Rows are points. To make a cloud, some directions were put in groups of two or more. Within a group, all points are equally far from the middle, so they leave a hole (a ring in 2 directions, a hollow ball in 3). The other directions are filled evenly. Then the cloud was stretched, turned, moved and blurred a little. Count the holes, and give their numbers of directions, smallest first.
(in the rows, 128 means zero)

Cloud (21 x 3):
[[ 77  99 146]
 [ 77 106 162]
 [154 185 149]
 [126  94 114]
 [ 90  74 159]
 [ 94  87 152]
 [132 191 112]
 [130 115  84]
 [ 72 143 121]
 [134 106 175]
 [ 96 197  93]
 [ 98 197  93]
 [137  93 101]
 [142  63 171]
 [126 116 229]
 [155  86 202]
 [182 137 122]
 [111 133 200]
 [200 134 138]
 [ 77 163 143]
 [157  88 190]]
Holes: 0

Cloud (28 x 4):
[[144 147 151 217]
 [ 59 132 147 146]
 [135  73 108 118]
 [ 98 105 194 140]
 [120 118  96 118]
 [ 71 180  96 106]
 [ 96  68 129 180]
 [130 109  95 117]
 [ 98 168  90 166]
 [144 214 157 113]
 [111  73 193 137]
 [ 99 122 102 152]
 [135 131  97 159]
 [ 41 148 119 199]
 [188 100 106 128]
 [133 115 201 114]
 [130 204 169 147]
 [128  82 205 137]
 [109 204 176 192]
 [109  93 192 125]
 [152 199  96 105]
 [109 136 201 137]
 [ 96 131 100 132]
 [196 126 175  96]
 [163  78 120 206]
 [194 100 116 136]
 [122  67 113 157]
 [144 141 141 220]]
Holes: 1 (2)

Cloud:
[[ 38 166 167 167]
 [129 165 104 107]
 [128 160  95 110]
 [138 182 122 118]
 [203 112  90 157]
 [155  88  62 125]
 [115  59 106 146]
 [135  92 147 184]
 [ 48 137 167 115]
 [142 170 185 133]
 [135 153 139  86]
 [ 41 138 133 163]
 [128 169 128  95]
 [ 48 174 188 161]
 [112  90 172 165]
 [116 161 123  92]
 [180 129  96 171]
 [164 151  95 163]
 [131 101 173 170]
 [201 117 143 128]
 [ 62 143 130 108]
 [199 104  70 137]
 [131 174 123 169]
 [ 75 167 147 184]
 [215  98  94 139]
 [ 98 140 205 154]
 [180  70  70 117]
 [200  87 107 104]
 [131 191 135 147]
 [ 36 146 162 126]]
Holes: 2 (2, 2)

Cloud, 28 rows:
[[103  96 187  69]
 [172 181 107 148]
 [139 170 103 140]
 [133 121 192 106]
 [122 161 170  58]
 [115 173 153 101]
 [139  94 123  24]
 [149 185 134 139]
 [ 66  97 198  99]
 [207 132 128 134]
 [178 101 160  74]
 [134 144 141 178]
 [168 119 161 142]
 [ 78 124 188  95]
 [109  95  71  91]
 [133 140  77  89]
 [143 110  94  33]
 [119 153 162 160]
 [189 111 160  57]
 [167 137 119 174]
 [143  49 107  79]
 [167  66  85 115]
 [154 166  81 110]
 [171 112 153 139]
 [111 128 133 192]
 [150  89  82  44]
 [164 147 166 147]
 [139  83  75  58]]
Holes: 1 (3)
